Every row gives one point. The points of each table are mixes of a few directions, plus a little noise. How many directions does each table use, and how many do they share? Where both have some left over, give the other angles between the two spaces (their principal angles), to ten degrees, smallest first.
(in the rows, 128 means zero)

First (6 x 2):
[[115  61]
 [117  76]
 [125 117]
 [123 100]
 [140 190]
 [147 224]]
Second (7 x 2):
[[248 103]
 [111 131]
 [128 128]
 [ 89 138]
 [170 120]
 [ 74 140]
 [ 75 139]]
Directions: first 1, second 1, shared 0; angles 90

First (6 x 4):
[[136 151 172 170]
 [113  69  12  24]
 [143 126 134 132]
 [134 159 185 180]
 [ 82 141 124 127]
 [161 122 140 135]]
Second (6 x 4):
[[118  74  90 203]
 [132 148 142 100]
 [115  62  82 219]
 [128 132 131 123]
 [135 163 153  80]
 [139 189 171  44]]
Directions: first 2, second 1, shared 0; angles 90

First (9 x 6):
[[ 64 169 128  96 146 180]
 [141 152  95  68 119 174]
 [144  90 111 152  88  57]
 [145 130  98  98 108 136]
 [149 154 139 103 161 188]
 [ 65 139 132 130 127 123]
 [152  62 186 242 133  24]
 [163 122 124 124 127 130]
 [125 132 144 134 144 138]]
Second (7 x 6):
[[175 115 197 101 162  95]
 [150 122 160 115 143 112]
 [127 129 127 128 127 129]
 [ 46 153   7 175  68 187]
 [104 135  93 142 111 145]
 [175 114 198 101 162  94]
 [120 131 117 132 121 134]]
Directions: first 3, second 1, shared 0; angles 50

First (10 x 9):
[[178  89 175 182 209 148 155 139 166]
 [115 148  64  96  23  99 107 116  93]
 [ 78 133  65  87  46 129 134 137 108]
 [149 146 186 126 147 157 183 147 123]
 [ 60 216  35  78  58  96  82  54  59]
 [141  84 140 154 167 141 140 145 161]
 [104 102 206  78 101  79  36 193 151]
 [121 107 154 157 218 153 144 127 158]
 [182 143 105 162 130 125 143  90 114]
 [155 107 147 161 182 150 159 127 149]]
Second (7 x 9):
[[120  71  58 174  79 106 130 113 121]
 [133 176 210 101 173 147 142 142 125]
 [141 177 115  54 158 145  77 134 162]
 [145 197 125  31 173 153  66 137 171]
 [112  40  55 215  58  95 154 109 104]
 [127 156 224 134 162 141 169 141 108]
 [117  79 110 187  93 110 158 119 106]]
Directions: first 5, second 2, shared 1; angles 60

First (9 x 12):
[[120 134 116 147 109 133 150  95 128  83 166 124]
 [118 102 139 167  91 100 204 111 116 140  92 122]
 [153 133 119 108 130 165  63 136 146 163 151 113]
 [ 92 149 110 167 118 116 178  70 126  70 156 124]
 [ 92 132  73 140 117 140 136 103 121  83 131 113]
 [157 124 179 139 117 116 148 120 134 162 144 135]
 [138 111 144 119 126 111 145 156 113 107 121 145]
 [160 108 151  93 139 132  89 182 127 171 107 137]
 [122 160 125  72 203 140  40 180 142 173  84 141]]
Second (8 x 12):
[[111 105  94 144  93 123 170 119 104  56 142 126]
 [155 167 184 102 186 135  58 142 167 249 104 131]
 [117 113 106 138 105 125 154 123 113  81 138 126]
 [139 144 150 117 151 131 100 134 143 177 119 130]
 [116 112 102 140 102 124 159 122 110  74 138 127]
 [109 101  88 147  88 123 176 118 101  43 144 126]
 [140 144 153 117 153 131  99 135 146 180 118 131]
 [137 140 145 120 145 131 106 132 140 166 121 129]]
Directions: first 5, second 1, shared 1

First (9 x 14):
[[ 94 140 139 147 137 156 119 121 147  93 140 146 168 127]
 [143 111 153 158 162 134 132 230  78 190  55  45 115 163]
 [150 178 146 132 137 116  99 126  96 177 151 114  75  89]
 [142 116 121 118 123 114 135 132 120 140 116 120 114 132]
 [132 137 109 113 113 118 128  82 148 114 163 155 117 114]
 [140 108 133  79 103  97 127 116 109 119 105 156 118 108]
 [119 165  60 188 140 163 149  46 223 114 249 129 125 157]
 [131  88 132  91 108 108 141 135 118 109  88 146 142 132]
 [ 96 113 158 127 132 143 118 161 114  94  84 141 178 129]]
Second (10 x 14):
[[106 218 164 164 120 152  85 175  68 159 124 138 121  68]
 [131  95 126  86 127 107 129  60 164  83 160 163 133 125]
 [158 156 178 124 170 109  85 141  82 190 135  86  66  98]
 [138  91  96 156 132 137 169 179 137 153  90  78 135 186]
 [145 131 151 112 149 111 107 112 115 144 141 117  97 111]
 [135 117 110 159 132 139 153 184 119 160  92  83 128 165]
 [ 80 133  86 140  74 156 155 118 161  61 126 195 202 133]
 [144 123 133 141 146 126 130 159 112 165 112  88 107 143]
 [109 123 117 108 105 127 131  84 155  79 149 178 157 118]
 [131  90 119  91 125 111 138  69 165  87 151 154 136 136]]
Directions: first 4, second 3, shared 2; angles 50

First (11 x 20):
[[137 122  95 131  77 100 119 112 137 135 163 148 111 135 123 131 120 126
   91 126]
 [114 143 195 121 214 169 136 151 103 115  66  98 165 112 134 119 163 129
  182 147]
 [141 111 149 119 153 131 126 128 123 113 114 114 145 105 125 136 127 122
  130 132]
 [113 156 174 136 138 120  99 128  91 154 100 141 164 139 112  96 228 126
  113 182]
 [156  84  57 119  88 117 153 118 176 102 180 125  83 113 138 167   7 124
  120  67]
 [ 87 173 151 136 160 167 143 154 120 145  97 125 128 161 140 106 156 146
  179 132]
 [149  94  36 126  60 111 151 115 182 112 197 141  65 132 139 161   9 131
  109  61]
 [123 132 139 127 143 137 132 134 124 127 117 122 134 128 130 126 133 131
  140 130]
 [136 119 155 124 145 121 114 122 110 124 114 122 152 110 119 125 156 120
  117 149]
 [110 154 116 140  93 115 120 125 122 155 141 153 118 161 125 108 166 134
  112 143]
 [139 117 142 125 135 118 117 121 117 123 123 124 144 113 120 130 144 120
  117 141]]
Second (10 x 20):
[[147 112 105 149 120 166 178 126 118 149 133 147 171 144 108 128 135  88
  108 147]
 [148  97 143 129 158 129 126 116 127 102 111 113 167  96 130 129 143 118
  124 126]
 [156 134 125 103 108 154 184 128  97 161 135 150 170 155  74 125 119  71
   70 184]
 [ 92 135 109 148 108 108 143 145 143 148 138 105  63 130 169 108 116 166
  195  90]
 [101 131 126 167 117 112  61 138 142 133 142 142  64 128 153 148 130 175
  173 107]
 [ 84 171 128 126 108  85  92 142 143 142 142 106  49 121 168 141 125 168
  159 101]
 [140  74 173 123 148  88 104 131 106 120 111  97 104  77 126 111 121 151
  176 138]
 [131 127 137 123 147 135  77 119 143  88 120 150 135 140 124 127 123 156
  126 114]
 [151 141 111  83 118 165 215 123 117 135 124 139 184 173  86  88 104  85
   81 152]
 [130 158 124 128 148 138 100 112 146 103 126 131 173 116 141 175 164 103
   69 120]]
Directions: first 3, second 6, shared 1; angles 50, 90

First (10 x 32):
[[143 139 125 129 139 134 133 119 133 143 122 111 129 138 146 115 118 104
  108 112  97 133 135 130 140 125 114  97 117 135 132 126]
 [116 110 131 116 109 117 130 129 118 100 136 145 125 118 109 130 147 152
  150 142 154 132 126 141 117 142 154 153 148 121 117 129]
 [129 112 129 108 111 118 140 116 118 100 133 131 124 127 122 112 146 133
  136 128 125 142 137 155 128 148 152 123 147 128 114 126]
 [146 130 125 115 129 128 142 109 127 127 124 110 127 140 146 101 128 103
  110 108  89 144 142 150 142 138 128  88 128 137 123 124]
 [125 128 129 131 128 128 125 132 128 129 128 131 128 126 125 133 128 133
  131 132 135 125 125 123 125 126 127 136 128 126 129 129]
 [145 134 125 122 134 131 138 114 130 135 123 110 128 140 147 108 123 103
  108 109  92 138 139 140 141 132 121  91 122 136 128 125]
 [119 140 128 150 141 136 113 146 136 150 126 134 131 123 125 153 114 136
  130 137 147 110 115  97 122 108 109 150 113 125 141 132]
 [ 75 139 135 185 144 138  76 193 142 161 133 177 134  94  83 222 108 194
  172 185 241  69  78  38  89  77 102 249 107 104 157 142]
 [139 128 126 119 127 128 137 116 127 125 126 117 127 135 138 111 129 113
  117 116 105 138 137 143 136 135 130 103 129 133 124 125]
 [144 120 126 105 118 122 147 105 121 111 128 114 125 138 140  95 139 110
  117 111  93 150 145 163 140 149 143  91 140 135 115 123]]
Second (8 x 32):
[[ 78 127 158 183 139 108 175 139 116 107 108 140 115 139 121 154 163 126
  138 176 148  55 110 117 111  66 106 155 125 145  93 137]
 [115 143 141 131 131 135 129 130 104  82 117 114 138 130 108 124 134 116
  155 159 129 131 147 110 116 146 103  92 126 123 120 131]
 [156 124 112  97 119 135 114 120 137 146 144 136 127 124 128 127 120 131
  118 107 119 151 128 143 140 148 152 132 141 119 141 129]
 [ 79 143 162 173 139 122 158 139  97  71 102 118 130 136 109 137 153 115
  162 188 143  83 136 101 103 103  84 109 118 137  99 135]
 [161 117 108  93 117 131 114 119 146 164 148 144 122 124 133 131 118 136
  108  97 119 150 121 151 146 142 163 147 144 119 143 128]
 [121 125 123 157 139 123 111 138 142 153 120  96 140 125 163 100  99 136
  109  90 122 149 127 116 127 126 108 124  90 147 143 108]
 [145 128 115 114 126 134 106 127 138 143 134 117 135 123 140 112 107 131
  119 100 118 163 134 130 134 151 132 117 120 127 145 120]
 [168 118 106  77 113 135 117 113 143 158 153 157 118 124 120 141 128 134
  114 106 121 148 121 159 147 145 175 149 159 110 140 136]]
Directions: first 2, second 3, shared 0; angles 50, 60
